Each row is a point. Two turns around zero, p and q, are shown by what they do to some points. Where does a point land after both, in the order given? Backwards means that the second turn is done in reverse. Each puzzle has new turns, and all numbers are rounded.

Turn p:
[-3, 18,  3] -> [-17,   1,  -6]
[ 48, -10,  -4] -> [17, 45, 10]
[-21,   5,  17] -> [-15, -21,   9]
[-24, -12, -16] -> [ 15, -24, -13]
Turn q:
[20, -4, -5] -> [  6, -20,  -2]
[-3, -6, 22] -> [-10,   2,  21]
[-33,  46,  -9] -> [ 28,  49, -10]
[ 12, -21,  11] -> [-15, -19,  11]
[  3, -14, -20] -> [ -8, -11, -20]
Where do these land?
p, then q: [15,  7, 29] -> [ 1, 24, 23]
q, then p: [ 12, -16,  -4] -> [ 16, -12,   4]
p, then q: [-46,  10, -11] -> [-38, -12, -27]
q, then p: [ 19,   0, -14] -> [23,  7,  1]

Turn p:
[ 35, -28, -12,  16] -> [-31, -36, -11,   7]
[-11, -31,  -7,  -9] -> [-26,   2,  19, -14]
[ 1,  2,  7, 20] -> [ 12, -17,   5,   4]
[ -8,  36, -25, -13] -> [ 9, 33, -8, 30]
[11, 20,  8, -4] -> [ 14,   4, -20,   3]
[-42,  -5,  19, -30] -> [  9,  36,  22, -34]
[14,  7, 10, 19] -> [ 13, -21,  -9,   5]
Turn q:
[ 25, -18,   3,  17] -> [ -3,  -8,  31, -14]
[-11, -27, -27, -18] -> [ -1,  30, -12, -30]
[ -7,  36,   3, -15] -> [ -7,   3, -18,  34]
[ 14, -32,  30,   8] -> [-11, -32,  14, -29]
[-8, 13, 21, 21] -> [ 16, -26,   1,  14]
[0, 0, 2, 9] -> [ 6, -5,  5,  1]
[-14,  28, -33, -22] -> [  1,  39, -21,  24]
Where do these land?
p, then q: [-29,  11,  -6,  17] -> [ -8, -29,  17,   9]
q, then p: [-12, -20,   8, -48] -> [-15,  44,  22,  17]
p, then q backwards: [ 19,  19, -23,   0] -> [ -9,  31,   1, -14]
q, then p: [32,  6, -1, 11] -> [ 23, -11,   7, -22]
p, then q: [ 18, -14,  -8,  11] -> [ 15,   1,  -6, -21]
q, then p: [-29,  -2,  30,  10] -> [-41, -12,   1,   2]
